Each row of a before or after table is a point. One or more steps were done to the points. Then noise was added and the rows were shuffled. The steps act on columns, c1 being the first. Write out the steps. A step turns or swaps two columns, mirrors them in a line or flattens them onto one, adds a multiple of one to another, or multiplies or shifts one. Angles are multiples of 10 degrees, from the lower column toward the higher: turns from -170 to 170, lines from 10 to 170 but not 90. Use the fewest steps. Two steps may share a column if one is a turn and the other turns, adds or multiplies; they go together, in the order done. Otherwise the lowest column goes first.

Before, 12 rows:
[[-39  -9]
 [-37  -4]
 [ 25 -37]
 [-19  15]
 [ 30  -4]
 [ -1 -21]
 [ -9   8]
 [-75 -40]
 [-35   6]
 [ -4 -46]
 [-35 -40]
 [-13  -6]]
After, 12 rows:
[[ -4 -19]
 [ 28   0]
 [ -8   3]
 [ 24 -14]
 [-40  -4]
 [-37 -17]
 [-15  -4]
 [-37  -2]
 [-33   2]
 [ -1  -7]
 [-75 -15]
 [-17   7]]
Steps: multiply c2 by 0.4

Before (14 x 4):
[[ 15 -26  -3 -66]
 [  5  11 -10   1]
 [ -8 -18  23 -17]
 [ 38  -9 -19 -14]
 [ 18 -28  28  -5]
 [ 25  -1 -17  -4]
 [ 42 -17  -7 -22]
 [  0 -34 -32 -41]
 [  9  32  22 -32]
 [ 56 -33 -24 -36]
 [  2  -9 -21 -63]
 [ 19  34   2 -36]
 [ 51  31   2   6]
 [ 44 -18  22 -33]]
After (14 x 4):
[[ 13  34 -32 -35]
 [ 29 -17  11 -22]
 [ 27 -10 -10 -14]
 [ -6 -18  41 -16]
 [ 18  -2 -16  -4]
 [  4  11 -21   2]
 [ 11 -25  23 -67]
 [  6  32 -10 -31]
 [ 39 -34   9 -36]
 [  1  -9 -11 -62]
 [ 36  30 -29   6]
 [  1 -34   3 -42]
 [ 12 -27  56  -4]
 [ 31 -18  39 -33]]
Steps: multiply c1 by 0.7; add -1 times c2 to c3

Before (10 x 9):
[[ 33 -19  -8 -34  39 -16  33 -59  -7]
 [-22 -16 -11  36  18 -28 -17  16  20]
 [ 44 -24 -21   8 -21  17  43  31 -22]
 [-32 -18  44 -23 -13 -48  12 -31 -13]
 [  0  30 -30  12  -4 -16  35 -55 -48]
 [  3  14   6  50 -45 -18  -8  -6  26]
 [-19 -27 -34 -22 -23  -2   1  -4  30]
 [-12  -8  13 -14 -58  49  -8   9 -29]
 [ -5 -19 -14  11 -26 -33 -41  17 -24]
 [  3   7  -1 -66  33 -28  23 -20  42]]
After (10 x 9):
[[-33  41 -15 -23  -7 -42   4 -16  30]
 [-18 -11  45 -22 -16  19  -6   1  21]
 [ 42   3  31  -7 -17  -3  48  11 -27]
 [ -8  17  -6 -11 -39  10 -11  14 -56]
 [ 32   8  22 -46  30 -18  22 -78   6]
 [ -4   1  22  23 -16 -36 -37  18   8]
 [  3 -42  -6   0  -4 -49  39 -47 -17]
 [  5  -6  -3 -74  26  15  -2 -20  44]
 [-26   0  22  40  15  -6  -5  25  35]
 [  4  -6 -13  48 -34   6  10  -8  33]]
Steps: add -0.5 times c1 to c8; turn c2 and c3 by -130 degrees; turn c4 and c7 by 20 degrees; multiply c5 by 0.7; turn c6 and c9 by -50 degrees
